Every row gives one point. Each copy is the shape, with its points in the same order, stretched, turned, moved and blurred by noise. Say if it was mirrored as well.

Shape (5 x 2)
[[ 1.5 -1.4]
 [-2.7 -1.2]
 [ 5.2  1.1]
 [-3.6  3.3]
 [-1.3 -3.3]]
Copy 1 (5 x 2)
[[ 2.5 -1.9]
 [-1.7 -2.6]
 [ 4.8  2.2]
 [-3.5  0.1]
 [ 0.7 -4.1]]
Copy 1 is: only turned
Copy 2 (5 x 2)
[[-2.7 -1.5]
 [ 2.6 -2.5]
 [-6.0  2.2]
 [ 5.3  2.6]
 [ 0.2 -4.5]]
Copy 2 is: mirrored

Shape (8 x 4)
[[ 6.2  1.3 -4.8  0.1]
 [-5.2  0.6 -0.1  0.0]
 [-2.7  4.4  1.3 -1.3]
 [-1.7 -1.2 -0.8 -2.6]
 [ 1.5  0.6 -1.0 -1.3]
 [-6.7  1.6  4.0 -4.7]
 [ 0.5 -2.3  0.0  4.6]
 [ 2.8 -2.1  1.1  4.1]]
Copy 1 (8 x 4)
[[ 6.3  3.6  1.3 -2.9]
 [-0.3  0.0 -1.0  3.6]
 [-2.7  2.7  0.4  1.2]
 [ 1.6  0.6 -3.5  1.2]
 [ 2.5  1.3 -0.9 -1.2]
 [-5.6  0.7 -3.7  2.4]
 [ 3.2 -2.8  2.6  1.5]
 [ 3.6 -3.2  2.6 -0.7]]
Copy 1 is: only turned
Copy 2 (8 x 4)
[[-2.7  0.8  4.0 -8.6]
 [-2.4  0.9 -1.1  3.2]
 [ 0.2  3.0  2.3  2.3]
 [ 0.5  0.3 -2.0 -0.6]
 [ 0.3  0.8  1.5 -2.8]
 [ 3.9  2.4 -2.7  6.5]
 [-3.4 -5.2  2.0 -1.2]
 [-1.4 -5.6  3.3 -1.9]]
Copy 2 is: mirrored
Copy 3 (8 x 4)
[[ 8.7  2.4  3.3 -3.9]
 [ 0.8 -2.8  0.1  4.0]
 [-0.9 -0.9  5.3  1.9]
 [ 2.3 -3.5  0.4  0.4]
 [ 2.6 -0.1  1.9 -1.7]
 [-5.6 -6.0  2.8  3.1]
 [ 3.1  4.3 -4.0  0.9]
 [ 1.8  4.7 -3.0 -1.5]]
Copy 3 is: mirrored
Copy 4 (8 x 4)
[[ 4.5  5.2 -6.2  1.9]
 [-2.9 -0.7 -1.0 -1.7]
 [-2.9  1.8  0.4  0.9]
 [ 0.6  1.0 -0.5 -3.2]
 [ 1.9  3.0 -1.7  0.0]
 [-3.9  0.2  4.6 -3.6]
 [ 2.4 -2.1 -4.4  2.3]
 [ 3.6 -1.1 -3.4  3.3]]
Copy 4 is: only turned

Shape (10 x 6)
[[  2.0  -1.1   4.3   4.6  -1.1   0.7]
 [  1.2  -1.2  -2.3   2.4   0.3  -1.3]
 [ -5.9   0.7  -2.7   0.2  -0.9   2.4]
 [ -0.5   1.6  -2.0  -3.0   0.2   0.8]
 [  1.4   0.4  -1.0   3.7   5.1   1.1]
 [ -1.2  -0.5  -0.5  -5.3   2.8   1.6]
 [ -0.6  -0.4  -2.5   1.0   0.5   2.5]
 [  0.2   6.5  -2.8   4.9   2.3  -1.8]
 [  0.5   1.9   4.1   4.6  -0.2 -10.3]
 [ -0.3   0.1  -1.8  -7.3  -0.3   1.4]]
Copy 1 (10 x 6)
[[ 1.4  1.9  0.1  5.4 -3.4  5.0]
 [ 2.4  0.0  0.8  3.6  1.4  0.4]
 [-4.9  2.4  2.4  0.1  2.2 -0.7]
 [ 0.0 -1.8  1.6 -1.1 -0.3 -2.5]
 [ 2.7 -0.4  3.2  1.6  3.3  5.2]
 [-1.5 -4.2 -0.4 -3.1 -0.2 -0.7]
 [ 0.6  1.7  1.1  0.3  1.5  0.9]
 [ 2.4 -0.2  9.5  3.3  4.0  1.6]
 [-0.4 -5.9  5.1 10.9 -1.6 -0.2]
 [-0.3 -3.2 -1.2 -3.7 -2.1 -4.2]]
Copy 1 is: only turned
Copy 2 (10 x 6)
[[ 3.3  2.1  3.5  3.8  0.6  1.7]
 [ 0.8 -2.0  0.2  3.2  2.9  0.9]
 [-5.8 -0.7  0.3  1.8 -0.2  4.4]
 [-2.3  0.8 -3.3  0.3  1.5  3.4]
 [ 1.7 -1.2  1.0  4.2  4.8  5.3]
 [-2.7 -0.1 -3.2 -2.4  3.1  5.4]
 [-0.6 -2.2 -0.1  2.2  1.4  4.1]
 [-1.9  1.6 -1.5  9.3  4.1  2.1]
 [-1.0  6.5  1.5  5.0  5.3 -4.5]
 [-2.7  0.3 -5.4 -3.2  1.0  4.1]]
Copy 2 is: only turned
Copy 3 (10 x 6)
[[-1.6  0.1  3.3 -3.8  3.6  2.2]
 [ 1.7  0.5 -0.3 -0.5 -0.8 -0.6]
 [-1.1 -4.5 -5.1  1.0  1.1  0.6]
 [-2.3 -2.0 -0.9  1.2 -1.9 -3.6]
 [-0.2  1.0  2.6  2.2 -1.8  1.6]
 [-1.5 -4.5  1.8  2.7 -2.3 -3.8]
 [-0.4 -2.5 -0.7  0.1 -1.6  0.6]
 [-3.3  4.9 -3.3  2.4  0.3 -0.5]
 [ 0.9  6.4  0.1  0.2  7.5 -3.8]
 [-2.1 -4.6  0.2  0.9 -3.0 -6.0]]
Copy 3 is: mirrored
